Each row is a point. To make a cloud, some directions were put in groups of two or more. Within a group, all points are equally far from the middle, so they leave a hole (a ring in 2 directions, a hollow ball in 3). The other directions are filled evenly. Then the cloud was stretched, turned, moved and blurred a little. Count the holes, and give their numbers of directions, smallest first.

Cloud (14 x 2):
[[-0.08  0.04]
 [-0.67  0.01]
 [-0.56  0.53]
 [-0.68 -0.11]
 [-0.67  0.70]
 [ 0.15  0.41]
 [ 0.56 -0.20]
 [-0.42  0.14]
 [-0.25  0.51]
 [ 0.13 -0.38]
 [-0.24  0.02]
 [ 0.17 -0.17]
 [-0.18  0.62]
 [ 0.13 -0.81]]
Holes: 0

Cloud, 19 rows:
[[ 0.58 -0.17  0.22]
 [ 0.59  0.02  0.15]
 [ 0.51 -0.04 -0.19]
 [ 0.65 -0.56 -0.19]
 [ 0.45 -0.07 -0.23]
 [ 0.53 -0.67  0.29]
 [-0.47 -0.83 -0.04]
 [-0.57 -0.56 -0.20]
 [-0.48 -0.63 -0.33]
 [-0.38 -0.46  0.14]
 [-0.02  0.41 -0.38]
 [ 0.50  0.53  0.07]
 [ 0.37  0.60  0.25]
 [-0.67  0.12 -0.29]
 [-0.23 -0.08  0.28]
 [-0.45 -0.04 -0.39]
 [-0.02  0.56 -0.36]
 [-0.36 -0.94 -0.36]
 [ 0.42  0.26  0.27]]
Holes: 1 (2)

Cloud (27 x 4):
[[-0.59  0.05 -0.63 -0.28]
 [ 0.30 -0.16  0.25 -0.13]
 [-0.04  0.16  0.28  0.34]
 [-0.30 -0.75  0.33 -0.08]
 [-0.68 -0.14 -0.26 -0.70]
 [-0.16 -0.18 -0.73 -0.07]
 [-0.39 -0.25  0.40 -0.43]
 [-0.36  0.23  0.31  0.21]
 [-0.29 -0.21 -0.66  0.36]
 [-0.25 -0.07 -0.23  0.84]
 [ 0.07 -0.54 -0.64 -0.08]
 [-0.29 -0.64 -0.23 -0.46]
 [-0.43 -0.01 -0.42  0.56]
 [ 0.14  0.06 -0.69 -0.17]
 [-0.21 -0.48  0.34 -0.44]
 [-0.06 -0.86 -0.22 -0.33]
 [-0.38 -0.24 -0.01  0.72]
 [ 0.24 -0.16 -0.52  0.92]
 [-0.94  0.27  0.06 -0.35]
 [-0.12 -1.00  0.04 -0.23]
 [-0.60  0.23 -0.04  0.37]
 [-0.69 -0.20  0.15 -0.04]
 [-0.39  0.51  0.41 -0.48]
 [-0.28 -0.17 -0.37 -0.83]
 [ 0.20 -0.16 -0.51 -0.41]
 [-0.13 -0.56  0.44 -0.14]
 [-0.47 -0.26 -0.37  0.54]]
Holes: 1 (3)

Cloud, 77 rows:
[[ 0.40 -0.82  0.04  0.12 -0.61  0.50 -0.44 -0.18]
 [-0.07 -0.20 -0.40  0.36 -0.62  0.34  0.55 -0.31]
 [ 0.07  0.33 -0.30 -0.17 -0.43  0.17  0.88 -0.47]
 [ 0.13  0.06 -0.57  0.17 -0.29 -0.27 -0.60 -0.30]
 [-0.06  0.07 -0.53 -0.19 -0.36 -0.42  0.26  0.18]
 [-0.50 -0.51  0.23 -0.11  0.36  0.23 -0.15  0.09]
 [-0.09  0.10  0.39 -0.51  0.67  0.37  0.80 -0.09]
 [-0.23 -0.62  0.48 -0.46  0.43  0.07  0.41  0.70]
 [ 0.35 -0.63  0.33  0.35 -0.14  0.34  0.95  0.11]
 [ 0.40  0.01 -0.33 -0.05 -1.02  0.85  0.23 -0.10]
 [ 0.24  0.59 -0.17  0.01  0.51 -0.14 -0.39 -0.49]
 [ 0.05 -0.45 -0.66  0.04  0.16  0.25 -0.77  0.43]
 [-0.21 -0.24  0.01  0.30 -0.03  0.88  0.00 -0.33]
 [-0.15 -0.12 -0.01  0.80 -0.07 -0.58  0.16  0.03]
 [ 0.49  0.34  0.06 -0.39  0.04 -0.13 -0.58  0.52]
 [-0.01 -0.20 -0.21  0.60 -0.81  0.48  0.36 -0.02]
 [ 0.27  0.33  0.33  0.23 -0.33 -0.18  0.98 -0.34]
 [-0.07 -0.36  0.58 -0.10  0.07  0.80 -0.25 -0.07]
 [ 0.44 -1.00  0.30  0.57 -0.28  0.24  0.29  0.29]
 [ 0.60  0.70 -0.45  0.09 -0.57  0.10 -0.34  0.14]
 [ 0.10 -0.30  0.04  0.32 -0.10 -0.31  0.70 -0.33]
 [-0.29 -0.47  0.00  0.15 -0.11 -0.29  0.74  0.46]
 [-0.19  0.44  0.14  0.38 -0.27 -0.21  0.83 -0.04]
 [ 0.52  0.03 -0.27  0.26  0.18  0.24 -0.79 -0.21]
 [-0.29 -0.08 -0.49  0.40  0.42  0.18 -0.27 -0.19]
 [ 0.37 -0.40  0.71  0.46 -0.25 -0.04 -0.32 -0.34]
 [ 0.21  0.05  0.68 -0.32 -0.58  0.33 -0.50 -0.35]
 [ 0.16 -0.71  0.88 -0.02  0.51 -0.34  0.09  0.42]
 [ 0.22  0.33 -0.29 -0.58 -0.18  0.31  0.87 -0.47]
 [-0.32  0.63  0.39  0.05  0.30 -0.61  0.33  0.33]
 [ 0.63  0.12 -0.13  0.50 -0.87  0.35 -0.16 -0.44]
 [-0.21  0.05 -0.14 -0.78  0.02 -0.13 -0.15 -0.25]
 [ 0.48  0.54  0.28 -0.54  0.00 -0.59 -0.42  0.19]
 [ 0.31 -0.86 -0.07  0.56  0.11  0.32 -0.11  0.53]
 [ 0.09  0.48 -0.21 -0.03  0.38 -0.02 -0.83 -0.37]
 [ 0.05 -0.42  0.77 -0.44 -0.23  0.39  0.73  0.46]
 [-0.10  0.13  0.55  0.03 -0.62  0.07 -0.14  0.18]
 [-0.26 -0.27 -0.22  0.53 -0.39 -0.02  0.47  0.26]
 [ 0.00 -0.01 -0.53 -0.63  0.43 -0.29  0.31  0.66]
 [ 0.49  0.63 -0.10  0.37  0.26 -0.12  0.30  0.09]
 [ 0.36  0.35 -0.58  0.21  0.32 -0.68 -0.26  0.02]
 [ 0.03  0.91 -0.45  0.42  0.04  0.10  0.07 -0.07]
 [ 0.10 -0.36  0.79 -0.14  0.79 -0.24  0.15  0.04]
 [ 0.02 -0.45 -0.19 -1.02  0.07  0.22 -0.13  0.17]
 [-0.04 -0.27 -0.17  0.67  0.19 -0.01 -0.74  0.15]
 [ 0.47 -0.34  0.37 -0.04 -0.81  0.32  0.40  0.40]
 [ 0.52  0.85  0.42 -0.61 -0.17  0.06 -0.07 -0.48]
 [ 0.08 -0.24  0.15 -0.72  0.53  0.84  0.19  0.01]
 [-0.12  0.24  0.37  0.42  0.12  0.36 -0.30 -0.47]
 [ 0.33  0.30  0.76 -0.19 -0.33 -0.01 -0.26 -0.65]
 [ 0.00  0.52  0.04 -0.89  0.63 -0.42 -0.07 -0.18]
 [-0.06  0.40  0.88 -0.29 -0.05 -0.71  0.23 -0.07]
 [-0.01  0.17 -0.42 -0.82  0.06  1.01 -0.01 -0.25]
 [ 0.58 -0.02  0.58  0.04 -0.74  0.46  0.64  0.02]
 [ 0.69  0.51 -0.12 -0.23 -0.49  0.78 -0.27 -0.45]
 [ 0.32  0.34  1.02  0.03 -0.11  0.21  0.51  0.00]
 [-0.14 -0.14 -0.38 -0.92  0.22  0.43 -0.37 -0.01]
 [ 0.33 -0.22  0.49  0.80  0.05 -0.26  0.14 -0.19]
 [ 0.20 -0.47 -0.16 -0.42 -0.56  1.07  0.18 -0.51]
 [ 0.54 -0.07 -0.09  0.49  0.30 -0.11  0.25  0.41]
 [ 0.31  0.65  0.75  0.24 -0.57  0.10  0.38 -0.32]
 [ 0.37 -0.55  0.14  0.72 -0.67  0.70  0.27  0.02]
 [ 0.22  1.07 -0.16  0.13 -0.05  0.03 -0.19  0.14]
 [-0.31  0.58  0.54 -0.27  0.71 -0.33  0.06 -0.16]
 [ 0.13  0.93 -0.06 -0.79  0.40 -0.01  0.49 -0.29]
 [-0.06  0.41 -0.78  0.20  0.37 -0.05  0.48  0.03]
 [ 0.08  0.62  0.21 -0.14 -0.41 -0.71  0.34  0.07]
 [ 0.04  0.12 -0.39 -0.63 -0.17  0.81 -0.56 -0.45]
 [ 0.12  0.05 -0.25 -0.28 -0.08 -0.77  0.32  0.20]
 [ 0.27  0.49  0.44 -0.46 -0.27  0.02  1.01 -0.39]
 [ 0.53  0.34 -0.15  0.24  0.43  0.05  0.13 -0.18]
 [ 0.53  0.63  0.31 -0.01 -0.92  0.22  0.06 -0.15]
 [ 0.62  0.20 -0.27 -0.30  0.25  0.29  0.36 -0.26]
 [ 0.28 -1.00  0.68  0.24  0.19  0.15 -0.02  0.18]
 [ 0.42 -0.31  0.27  0.74  0.22 -0.38  0.23  0.40]
 [-0.01  0.02  0.68 -0.23  0.87 -0.69  0.04  0.35]
 [-0.12 -0.31  0.04  0.38 -0.35 -0.03 -0.28 -0.44]]
Holes: 3 (2, 3, 3)

Cloud (100 x 9):
[[ 0.02  1.09  0.16 -0.56 -0.29 -0.10  0.45  0.81 -0.52]
 [ 0.39 -0.52  0.14  0.38 -0.17 -0.14 -0.59 -0.49  0.42]
 [ 0.47 -0.24 -0.39  0.66 -0.21 -0.17 -0.34 -0.06  0.44]
 [ 0.57 -0.49 -0.53 -0.08  0.09 -0.34  0.74  0.42  0.18]
 [ 0.03 -0.05 -0.67 -0.14  0.34 -0.88  0.61  0.01 -0.02]
 [ 0.24  0.36 -0.01  0.81  0.80 -0.11  0.16  0.70 -0.12]
 [ 1.10  0.30  0.18  0.25  0.62 -0.50 -0.27  0.88 -0.70]
 [-0.22 -0.20  0.46 -0.11 -0.40  0.18  0.64  0.67 -0.02]
 [-0.16 -0.86 -0.51  0.60  0.08 -0.51  0.51 -0.14  0.26]
 [-0.34 -0.28  0.55  0.16  0.11  0.23  0.70  0.05 -0.52]
 [ 0.12 -0.47 -0.04 -0.14  0.02 -1.05  0.44 -0.43  0.22]
 [ 0.21 -0.06  0.31 -0.95 -0.55 -0.30 -0.37  0.22  0.14]
 [ 0.52 -0.46  0.10  0.09 -0.12 -0.62  0.49  0.56  0.82]
 [ 0.15  0.06 -0.20  0.03  0.03  0.40  0.14  0.01 -0.67]
 [-0.04  0.25  0.06 -0.41  0.78 -0.16  0.04  0.21 -0.63]
 [ 0.19 -0.31  0.00  0.10 -0.72  0.30  0.19 -0.25 -0.23]
 [ 0.06 -0.11  0.08  0.63  0.90 -0.17 -0.69  0.31 -0.28]
 [ 0.50  0.94  0.28 -0.40  0.11 -0.19 -0.47  0.40 -0.18]
 [ 0.30 -0.28 -0.16 -0.01 -0.07 -0.92 -0.18 -0.44  0.45]
 [-0.83  0.03  0.04  0.14  0.07  0.09 -0.53  0.19 -0.15]
 [-0.49  0.22 -0.25  0.10  0.65 -0.02 -0.76 -0.10 -0.11]
 [-0.61  0.53  0.29  0.14 -0.18  0.42 -0.85 -0.36 -0.47]
 [ 0.37 -0.14  0.52 -0.90 -0.48 -0.01  0.29  0.23 -0.02]
 [-0.33  0.13 -0.19 -0.53 -0.74 -0.50  0.72  0.35  0.38]
 [-0.59 -0.23  0.31 -0.31 -0.34  0.13 -0.48 -0.60 -0.50]
 [ 0.33  0.12  0.21 -0.61 -0.10 -0.30 -0.55  0.08  0.43]
 [ 0.13  0.07 -0.50  0.16  0.59 -0.05  0.20  0.12  0.29]
 [ 0.09 -0.90  0.37  0.41 -0.22  0.27 -0.27 -0.06  0.35]
 [ 0.04 -0.42  0.53 -0.64 -0.81  0.24  0.40  0.20 -0.10]
 [ 0.24 -0.21 -0.18  0.05 -0.39 -0.50 -0.57 -0.03 -0.28]
 [-0.12  0.55  0.00  0.45  0.03 -0.79 -0.25 -0.13  0.20]
 [-0.48 -0.06 -0.34 -0.36  0.63 -0.58  0.30  0.31  0.14]
 [ 0.07 -0.78 -0.20 -0.33 -0.31 -0.47 -0.37 -0.16  0.52]
 [-0.02  0.84  0.20 -0.67  0.01 -0.41 -0.16  0.24 -0.03]
 [-0.44 -0.16 -0.23  0.16 -0.64  0.32  0.36  0.30  0.64]
 [ 0.45 -0.67 -0.39  0.65 -0.05  0.05  0.32  0.51  0.13]
 [-0.64 -0.52 -0.28  0.21  0.16 -0.90  0.52 -0.14  0.52]
 [ 0.02  0.02 -0.24  0.41  0.17  0.18 -0.55  0.13  0.66]
 [ 0.05 -0.33  0.03 -0.63 -0.33 -0.15  0.90  0.85 -0.03]
 [ 0.04 -0.09  0.35  0.16 -0.31 -0.50 -0.60 -0.09  0.66]
 [ 0.34 -0.35  0.66 -0.13  0.45 -0.38 -0.02  0.17 -0.21]
 [-0.53  0.07  0.15 -0.46 -0.69  0.33 -0.38  0.32  0.11]
 [-0.50  0.04  0.29  0.23 -0.55 -0.27 -0.05 -0.93  0.29]
 [-0.50  0.22 -0.25  0.30 -0.02 -0.60 -0.01 -0.35  0.75]
 [ 0.03 -0.60 -0.19  0.48  0.13 -0.94  0.14 -0.48 -0.23]
 [ 0.40  0.33 -0.21  0.48 -0.63 -0.54  0.15  0.24  0.00]
 [-0.35  0.18 -0.17  0.89  0.26 -0.55  0.49  0.25 -0.01]
 [-0.59 -0.59  0.45  0.02 -0.62  0.41 -0.04 -0.21 -0.27]
 [ 0.32  0.30 -0.79  0.24  0.32 -0.85 -0.07  0.30  0.25]
 [-0.45  0.27 -0.25 -0.18 -0.32  0.24 -0.27  0.55 -0.27]
 [-0.02 -0.31  0.10  0.30 -0.20  0.08  0.11  0.37  0.91]
 [ 0.22 -0.22 -0.04  0.26  0.04 -0.57 -0.29 -0.75  0.29]
 [ 0.27 -0.50 -0.36  0.05 -0.44 -0.74 -0.46 -0.05  0.33]
 [ 0.01  0.67 -0.28  0.82  0.68  0.20 -0.19  0.00 -0.38]
 [ 0.12  0.14 -0.16  0.36  0.08 -1.06 -0.42  0.12  0.19]
 [-0.20  0.68 -0.01  0.10  0.89  0.12  0.08  0.62 -0.12]
 [-0.21  0.16 -0.33 -0.54  0.34 -0.25  0.60  0.78  0.19]
 [-0.43 -0.10 -0.05 -0.55  0.35  0.08 -0.34 -0.03 -0.13]
 [ 0.08  0.02 -0.19  0.20  0.36 -0.05 -0.72 -0.50 -0.25]
 [ 0.30 -0.77 -0.38  0.45  0.48 -0.74  0.00 -0.39  0.19]
 [ 0.66  0.49  0.41 -0.45  0.12 -0.75 -0.08  0.39  0.08]
 [-0.16  0.30 -0.22 -0.49 -0.06 -0.27 -0.36 -0.04 -0.41]
 [ 0.47  0.43  0.69 -0.29 -0.20 -0.41  0.06  0.53  0.24]
 [-0.01  0.73  0.71 -0.07  0.28 -0.03  0.11  0.17 -0.08]
 [-0.14 -1.03  0.29  0.34 -0.29  0.09 -0.20 -0.24  0.52]
 [ 0.31  0.01 -0.09  1.13  0.70 -0.27 -0.48  0.05 -0.02]
 [-0.81  0.65 -0.08  0.09 -0.06  0.53  0.75 -0.02 -0.62]
 [ 0.04 -0.10 -0.33  0.00  0.22 -0.01  0.15 -0.33 -0.60]
 [ 0.29 -0.17 -0.23  0.37  0.36 -0.41 -0.62  0.76  0.62]
 [-0.06  0.53 -0.57  0.01  0.17 -0.24  0.47  0.71  0.57]
 [-0.50 -0.06 -0.56  0.41  0.42  0.09  0.35 -0.52  0.30]
 [ 0.09  0.74  0.74  0.31  0.44 -0.06 -0.37 -0.16 -0.71]
 [ 0.36 -0.15  0.41  0.28  0.17 -0.71 -0.64  0.05 -0.42]
 [-0.67 -0.12  0.09  0.27 -0.38  0.64 -0.63 -0.08  0.03]
 [ 0.87 -0.14  0.23  0.51  0.63 -0.65 -0.50  0.28  0.03]
 [-0.20  0.27  0.64  0.19 -0.57  0.14 -0.22 -0.58  0.14]
 [-0.14 -0.43  0.37  0.01  0.14  0.35 -0.48  0.53  0.16]
 [ 0.13  0.04  0.41 -0.02  0.36 -0.30  0.44  0.24 -0.95]
 [ 0.41  0.26 -0.13  0.28  0.24 -0.69  0.63 -0.09  0.08]
 [-0.33 -0.16 -0.23  0.52  0.50  0.43  0.10  0.04  0.42]
 [ 0.03  0.86 -0.34  0.47  0.55 -0.37  0.18  0.82  0.14]
 [ 0.07 -0.19  0.40  0.24  0.71 -0.15 -0.72  0.17 -0.52]
 [-0.19 -0.08 -0.02  0.28 -0.03 -1.10  0.14 -0.23 -0.10]
 [-0.18 -0.02  0.15  0.03 -0.53  0.87 -0.01 -0.12 -0.27]
 [ 0.37  0.51  0.02  0.33  0.40  0.35 -0.07  0.18  0.00]
 [-0.43 -0.39 -0.13  0.61 -0.25  0.40  0.37 -0.38 -0.44]
 [ 0.13  0.66 -0.24  0.92  0.46 -0.16 -0.49  0.19 -0.04]
 [ 0.22  0.66 -0.09 -0.20  0.45 -0.98  0.36  0.28 -0.01]
 [ 0.55 -0.40 -0.51  0.84  0.61 -0.53  0.10  0.61  0.24]
 [-0.57  0.01 -0.50  0.86 -0.06 -0.44  0.22 -0.31  0.06]
 [ 0.09 -0.18  0.22 -0.62  0.09 -0.67  0.62  0.03 -0.37]
 [ 0.06  0.39  0.21 -0.68 -0.31  0.44 -0.45  0.15 -0.23]
 [-0.62 -0.63  0.35 -0.26 -0.45  0.13  0.63 -0.64  0.33]
 [-0.17  0.87  0.45  0.49  0.65  0.26  0.05  0.35 -0.32]
 [ 0.50  0.43  0.84 -0.33 -0.53  0.29  0.01  0.39 -0.50]
 [-0.61  0.08  0.18  0.00 -0.22  0.56 -0.64  0.30  0.03]
 [ 0.05  0.00  0.22  0.60  0.28  0.16 -0.05  0.48  0.54]
 [-0.06  0.71  0.07  0.83  0.87 -0.53 -0.23  0.19 -0.30]
 [ 0.15 -0.87  0.59  0.24 -0.09  0.00 -0.45 -0.33  0.25]
 [-0.57 -0.16  0.50 -0.63 -0.51 -0.28  0.50 -0.12  0.27]]
Holes: 1 (8)
